Every row gives one point. Each copy is the shape, with its points in the same order, stretched, turned, moved and blurred by noise. Some copies are also mirrored. Which?

Shape (8 x 3):
[[  16   -2   37]
 [ -29   30   55]
 [   2  -11   -1]
 [  36 -101   -2]
 [ -70  -27   44]
 [  35  -35  -22]
 [ -28    3    3]
 [  23    4   19]]
Copy 1, 8 rows:
[[-35  40  -4]
 [-70 -17   7]
 [ 22  27   1]
 [ 46 121  41]
 [-41  -6  59]
 [ 46  61  -4]
 [ -1  -5   8]
 [-16  35  -5]]
Copy 1 is: only turned
Copy 2:
[[ -8 -32  23]
 [-47 -42  24]
 [ -6   0  28]
 [ 50   7  65]
 [-37 -23  74]
 [ 21  16  26]
 [-28  -5  33]
 [  0 -21  14]]
Copy 2 is: mirrored
Copy 3:
[[ -1  21 -41]
 [-49  44 -46]
 [ -5  -7  -7]
 [ 32 -90 -50]
 [-74 -35 -69]
 [ 25 -31   6]
 [-34  -4   1]
 [  8  23 -19]]
Copy 3 is: mirrored
Copy 4 (8 x 3):
[[-29 -23  10]
 [-24 -33 -66]
 [  7   0  11]
 [ 69 -15 120]
 [ 82 -48 -67]
 [  6  18  68]
 [ 19  -3 -39]
 [-37  -6  18]]
Copy 4 is: only turned

Shape, 12 rows:
[[ 51  39  -4  48  53 -55]
 [  2  58 -10  51 -29 -66]
 [ -3   5  12  -3 -39 -16]
 [ -1 -32  35 -58 -41  -2]
 [-13 -27 -61  88  79 -12]
 [  8  16 -22 -72 -31  -1]
 [  3  22  41 -25 -35  35]
 [ -5 -16 -95  39  42 -44]
 [ 30  66 -20  19  51 -22]
 [-18   9 -56  97  33 -40]
 [ 72 -41  44 -45 -12   7]
 [ -2 -31  42 -78  68 -20]]
Copy 1:
[[ -10   73  -25   64  -20   61]
 [  11   54   17   10  -65   48]
 [  -1   25   11  -17   -2   -8]
 [ -12   26    3  -46   55  -46]
 [  44  -11 -121   70  -39   66]
 [  38   32   32  -19   61   -2]
 [ -41   -2   38  -15   37  -11]
 [  91   25  -85   43  -22   57]
 [   8   44   -4   56    5   82]
 [  41    8  -75   48  -74   72]
 [ -34   48    4   16   66  -71]
 [ -23   51  -60  -24  108   21]]
Copy 1 is: only turned
Copy 2:
[[ 64   0  26  32   6  21]
 [ 38  62  17  25   6  79]
 [-12  50  -3   5  11  21]
 [-50  41 -10  19   7 -23]
 [ 35 -45  13   0  81  11]
 [-34  35  39  -1  23 -31]
 [-11  57 -20 -24 -23  22]
 [ 10 -32  65  19  93 -20]
 [ 51   5  38  -1  -8  34]
 [ 45   7  24   7  65  57]
 [-20  18  -8  36  13 -75]
 [-53 -32   6  36 -13 -17]]
Copy 2 is: only turned
Copy 3 (12 x 6):
[[ 27 -28  38 -82 -53  14]
 [  0  -4 -22 -67 -20  59]
 [-29 -21   8  -6  -3  40]
 [-53 -21  44  29  -9  58]
 [ 61  25 -11 -32  22 -77]
 [  6 -43  27  31  25  49]
 [-40 -56  33   1  35  32]
 [ 83  18 -17  -7   5 -23]
 [ 45 -36  36 -61  11  14]
 [ 48  18 -33 -59   9 -34]
 [-43 -80  78  13 -80  28]
 [-11  36 110  -4  12  33]]
Copy 3 is: mirrored

Shape, 14 rows:
[[-11   5  19  36 -65 -32  58 -28   3]
 [ 53  11 -22  -1 -19  -4  52 -39  44]
 [  7 -55  14 -39  67  16 -19   2 -10]
 [-28   2 -61  -6   1  18  26 -31  90]
 [ 34  47  -9  -1 -41 -56  84   8  53]
 [-26   2  40 -42  -5 -15 -11 -12 -29]
 [-10 -54  36  32 -40  -8  14   8 -41]
 [-15 -24  -1   4  -8 -51 -12 -13 -44]
 [-17 -11  28  -6  44  25 -42 -40  -5]
 [-13 -11 -25  -4  34  32  -1 -18 -51]
 [ 28 -25 -28 -23  -6  36 -38 -14   8]
 [  7  -6  -5  74 -47 -33  33 -15  41]
 [-39 -28  12  19  -7  38 -13  -6  -3]
 [ 30  -2  -3  22   6  17 -20  32 -21]]
Copy 1, 14 rows:
[[ 12   5  35 -72  14  55  31 101 -28]
 [-28  30  37 -14  11  65 -13  44  17]
 [-33  30 -24  29   8 -38  33 -87  32]
 [-43 -37   4  66   3   1 -27 101 -18]
 [ 56  34  17  -3  -7  95  -8 121  29]
 [ 41 -25 -13 -47  23  11   7 -35  -8]
 [ 15  38  35 -69  22  -6  55  12  -3]
 [ 31  17  -1  -8 -19  31  59 -37 -32]
 [-68 -27 -20 -10  -5 -36  -7 -65 -32]
 [-26   8 -36  -1  46 -25  22 -76 -47]
 [-16  12  35   5  17  -8 -35 -63   6]
 [-24  30  46 -10 -39  38  21 113 -26]
 [-30 -14   2 -23  29 -50  -3  12 -31]
 [  5  53  -1   4  -2 -19 -20 -48  -5]]
Copy 1 is: only turned
Copy 2, 14 rows:
[[-12  53 -30 -27   8  54  -1 -22 -45]
 [  1  68  12 -13 -35  61  15   9  22]
 [  9 -11  12   9   6 -63 -42  19  63]
 [-20  44   0  96 -37  31  -3   6  14]
 [ 26  75  11   4   6  94   6 -12  20]
 [ 44   9 -40 -32  30 -26 -13 -23  34]
 [ -2  -3 -11 -33  15  -6 -31  10 -51]
 [ 14 -13   8 -15  -3 -13 -45 -68 -16]
 [-32  -1  -9  -8 -20 -56  -6  -7  37]
 [  3 -42 -58  -8 -24 -26 -42 -21  31]
 [ 20 -20  13  -3 -48 -20   7  18  12]
 [-49  37  40  16 -12  72  -9  -7 -75]
 [-19 -17 -22  15 -15 -23 -20  10 -15]
 [  9 -60  29 -14  -8  -3  -6  12  10]]
Copy 2 is: mirrored
